Every row gives one point. Any point is a mix of the corners, with weights that add up to 1. It lies inside the corners' shape when no weight is negative. Is each point inside? If not, which corners have a negative weight?

Corners:
(1): [-2.4  1.0 -9.2]
(2): [-1.3 -2.9 -4.1]
(3): [ 2.2  0.6 -0.5]
(4): [-0.4  1.6  7.9]
Points:
[-0.3 -0.9  2.2] -> outside (1)
[0.0 1.2 5.0] -> inside
[-0.4  1.6 -1.2] -> outside (2)
[-1.9  0.8 -2.2] -> outside (3)
[-1.7 -1.8 -7.6] -> outside (4)
[-0.4 -0.3 -4.0] -> inside
[-2.3 -1.2 -3.0] -> outside (3)
[-1.8 -0.2 -6.8] -> inside

Corners:
(1): [ 6.8  7.6 -3.0  2.2  5.7 -1.9 -1.9 -3.2  2.5  0.0  6.2]
(2): [-6.4 -0.2 -1.0  2.1  0.4  1.0 -0.7 -2.1 -0.3 -0.8 -1.4]
(3): [ 5.7  2.0 -1.8 -1.8  0.8 -2.6 -6.9 -2.5  6.6 -1.5  1.2]
(4): [-4.8  1.3  4.6 -4.3  3.5 -2.5  0.4 -2.5  0.5 -2.6  0.7]
(5): [-5.6  2.0  5.7 -3.1 -0.1  0.2 -0.6  1.1  1.0  3.7  1.1]
(6): [-2.9 -1.9  0.4 -2.5  2.2  3.8 -1.3  3.5  2.3 -3.9  1.1]
(7): [ 2.6  5.5 -4.9 -3.4 -0.9  1.4 -1.6 -5.1  4.9 -2.1  6.5]
(8): [ 5.4  1.4 -2.5 -1.4  3.4 -1.7 -1.0 -6.1  9.6  2.1 10.4]
(9): [-8.2  2.6  1.9 -4.3  6.0  1.4 -3.7 -1.0  2.8  0.1 -4.0]
(10): [-3.2 -3.6  2.2 -4.1  3.8  2.6  0.7 -3.4 -3.9  2.0 -2.5]
(11): [-0.5  6.7  2.9  2.8  2.7 -0.3  6.1 -5.9  0.3 -1.9 -9.5]
(12): [ 2.7  4.5 -5.2 -1.3  3.0 -6.7 -0.4 -1.4  7.1  1.2  6.1]
Points:
[-0.1  2.4  2.2 -2.9  2.4 -0.2 -1.7 -3.5  2.3  1.3 -0.1] -> outside (2, 6, 12)
[-3.1  1.7  0.8 -2.5  0.8 -1.0 -0.9 -2.8  1.6  0.4 -1.3] -> outside (1, 6, 8)
[-0.1  3.1 -2.0 -2.3  0.8  0.8 -1.2 -3.2  3.3 -1.5  3.4] -> inside
[ 2.3  4.3 -1.8  0.5  1.2 -1.0 -0.3 -2.2  4.4 -0.8  2.6] -> outside (4, 9, 10)
[-0.5  2.9  0.0 -0.7  2.9 -1.6 -2.4 -1.3  4.5  0.3  0.0] -> outside (4, 7, 10)
[ 0.2  4.3 -1.5 -1.0  0.4  0.2 -0.4 -3.4  4.8 -0.8  1.6] -> outside (1, 4, 10)
[-2.2  1.7  0.4 -2.0  2.6  0.2 -0.3 -1.9  1.9  0.2  1.6] -> outside (3)
